Each row of a before or after table is a point. One or more steps were done to the points. Then noise was added and the rows were shuffled. The steps act on how far a point lies along the listed directions, d1 being the first. Name the steps. A step turns or swaps two directions, mirrors them in a line or flattens them onto one, adds a multiple of one to another, or multiplies one. Angles are multiples of 10 degrees, from the lower direction toward the higher: turns from -170 to 170, lines from 10 to 170 but not 90. Use the fewest steps. Two steps may share a direction if one is a turn and the other turns, adds or multiplies; they go together, in the order done. Otherwise the lowest direction goes first.

Directions:
(1): [-56  -6]
(2): [-6 56]
Before:
[[  5  36]
 [ 98  40]
 [ 51  84]
 [ 36  34]
 [-17 -21]
 [-13  -7]
 [  0  44]
 [  7  43]
 [ 51  19]
 [ -2  63]
 [-26  21]]
After (11 x 2):
[[-13  43]
 [ 45  19]
 [ -6  41]
 [ 26  34]
 [-12  -8]
 [-33  19]
 [-22  61]
 [-11 -20]
 [ 88  40]
 [ 28  81]
 [ -4  34]]
Steps: add 0.3 times d2 to d1

Directions:
(1): [ 46 -12 -14   2  35 -76]
(2): [ 51 -63 -17 -23 -38  26]
(3): [ 39  11  19 -17  69  50]
(4): [-32 -67  54  22  24  -7]
(5): [ -4  12  49 -79 -16 -23]
Before (9 x 6):
[[ 45  -4 -15 -18 -32  42]
 [ 17  -3  33 -74 -56  14]
 [ 31 -24 -17  28  41   0]
 [ 32 -32 -55 -39 -41  28]
 [  6 -39  64 -56 -23  87]
 [ 21 -19 -23  73  35 -26]
 [ 70 -10  -1 -93  -4  18]
 [ 33  -4 -85  21 -10 -16]
 [-14  57  19  26  61  22]]
After, 9 rows:
[[ 46 -18 -77   1 -23 -11]
 [-16  18   8 -89 -76  -6]
 [ 42 -24 -27 -72 -21  19]
 [ 36   6   7 -34 -41  31]
 [ 14 -45 -35  70 -25 -19]
 [ 12  36  52 -85  -6  -1]
 [ -9 -43 -27  27 -39   0]
 [-55  39 -10  59  -9  27]
 [-11 -13  83 -69 -10  73]]
Steps: mirror d1 and d3 in the line at 150 degrees; turn d2 and d5 by 30 degrees

Directions:
(1): [ 42  -8  85 -19  53  -5  38 -25 -10]
(2): [ 25   2 -23 -48  46  56 -49  -8  56]
(3): [-91 -47  36 -25  17 -11 -36 -12  -1]
(4): [-11  30  22 -69 -76  27  24 -31   4]
Before (14 x 9):
[[ -23   11   -3  -11 -104   -7   12    1  -22]
 [  43    9  -13   10   27   -2   -1  -11   14]
 [  80   14   10   -5   59   35   15    1   17]
 [  18   15   79   10  -32   -9   55  -23   -9]
 [ -27   14    7  -35  -66    3   37   19  -32]
 [  47    2   19   -2   56   22  -16   24   14]
 [   4  -11   53  -32  -27   -4   42  -19  -29]
 [  81   31   48    4   29   10   36   14  -13]
 [ -47    7   21  -10  -54  -23   40    0  -43]
 [  52   24   23  -25   64   40   -8    0   17]
 [ -15   22  -13   -2  -42    1   41  -10   -8]
 [ -14   17   32  -33  -39    4   35  -46  -23]
 [ -34    1   46   12  -34  -32   38  -32  -41]
 [   1   13   14    4  -24  -10   36    5   -1]]
After (14 x 9):
[[-32   6   4 -25 -24  11  -4 -31   3]
 [102   7  85   9  81   5  70 -11 -17]
 [ 52   0  50  14  62  -8  14  26 -14]
 [-17  28  23 -53 -43  24  24 -48  -5]
 [  7  -3  35 -49 -26  16  20 -25  -5]
 [ 13   8  22 -20  -3   4  26  -2  17]
 [  0  23   0 -24 -26  19  38 -25   8]
 [ 32  17  90 -32 -12  17  37 -33  20]
 [ 57   8  30  14  47 -17  25 -20  -3]
 [-17  23   0 -66 -59  32  20  13  -5]
 [-10  17  -8 -46 -94  21 -12 -11   3]
 [ 55  18  70   1  59   5  37  -3 -19]
 [112  19 122 -17  78   5  72 -13 -24]
 [-41  16 -24 -44 -50  12  -2   1  -3]]
Steps: add -1.5 times d3 to d1; multiply d2 by 0; multiply d4 by 1.3
